Each row of a before or after table is a point. The points were changed in one or more steps. Then noise was added and the rows were shuffled. The steps act on columns, c1 being the first. Name the steps. A step turns or swaps two columns, mirrors them in a line or flattens them onto one, adds a multiple of one to another, or multiplies or shifts one. Angles are multiples of 10 degrees, from the lower column toward the higher: turns from -170 to 170, lines from 10 to 170 but not 90. Use the fewest steps. Two steps may share a column if one is a turn and the other turns, adds or multiplies; they go together, in the order done. Otherwise the lowest column goes first.
In the rows, zero is written as 128.

Before, 8 rows:
[[115 153]
 [ 90 111]
 [103 139]
 [112 132]
 [ 75  83]
 [ 96  92]
 [156 139]
 [112 118]]
After (8 x 2):
[[116 132]
 [162 136]
 [113 140]
 [ 42  83]
 [108 116]
 [133 150]
 [ 76 114]
 [ 67  94]]
Steps: add 0.7 times c2 to c1

Before (10 x 6):
[[128 154 120 167 115  97]
 [ 42 113 160  92 118 142]
 [139 153  92 105 117 119]
 [162 108 139 121 163  94]
 [166 114 117  99  95 134]
 [ 69 152 116 201 109 130]
 [157 120  83 141 122 119]
 [171 129 135  97  96 108]
 [ 27 128 148  99 142 116]
 [159 146 151 129 183 129]]
After, 10 rows:
[[123 163  96 105 117 100]
 [132 122 142  90 118 170]
 [125 172 105 199 107 134]
 [128 148 124  99  95 147]
 [119 126  89 141 124 101]
 [135  89 156 131 181 132]
 [128 112 132  97 143  92]
 [132  73 144 120 164  27]
 [126 165 120 167 114  35]
 [129 161 142  95  97  67]]
Steps: flatten c1 and c3 onto the line at 80 degrees; add -1 times c5 to c2; multiply c6 by 3

Before (11 x 11):
[[165 137 115 126  98 125 104 108 170 128 140]
 [ 87 163 118  74 124 154  94 164  97 139 121]
 [138  94 124 136  95 163 132 106 165 133 134]
 [165 133 108 129  99 106 152 107 128 120 153]
 [130 159  96 117 135 114 134 161 129 122 103]
 [ 90 144 145  87 153 131 100 156 114 170 116]
 [118 143 111 158  99 131 113 105 138 141 138]
 [145 134  65 140 128 113 128 119 150 126 174]
 [121 164 115 106 158 166 102 139  97 156 118]
 [142 145  91 126 128 124 105 180  95 156 134]
 [103 117 114  91 123 144  88 109 115 156  95]]
After, 11 rows:
[[194 159 137 113 122 147  24 148 127 126 101]
 [169 116 143 112 122 144  11  93 134 146 115]
 [111  94 180 131 141 166 139 117 135 147 146]
 [147 163  86 113 100 163  46 129 134 142 112]
 [134 158 130 116  96 102 149 136 123 122  85]
 [118 143 177 159 129 139  83 115 134 146 151]
 [119 144 140 118  94 113  58 171 133 141 101]
 [ 98 133 180 104 122 113 198 129 125 122 159]
 [ 98 136 178 102 133 132  57 119 131 138 148]
 [108 134 149 125  71 125 129 150 132 134 173]
 [182 146  85 122 131 125  43 142 137 160  99]]
Steps: mirror c1 and c4 in the line at 110 degrees; multiply c5 by 1.6; turn c3 and c5 by 110 degrees; turn c8 and c11 by -40 degrees; add 0.3 times c11 to c6; multiply c7 by 3; flatten c9 and c10 onto the line at 70 degrees
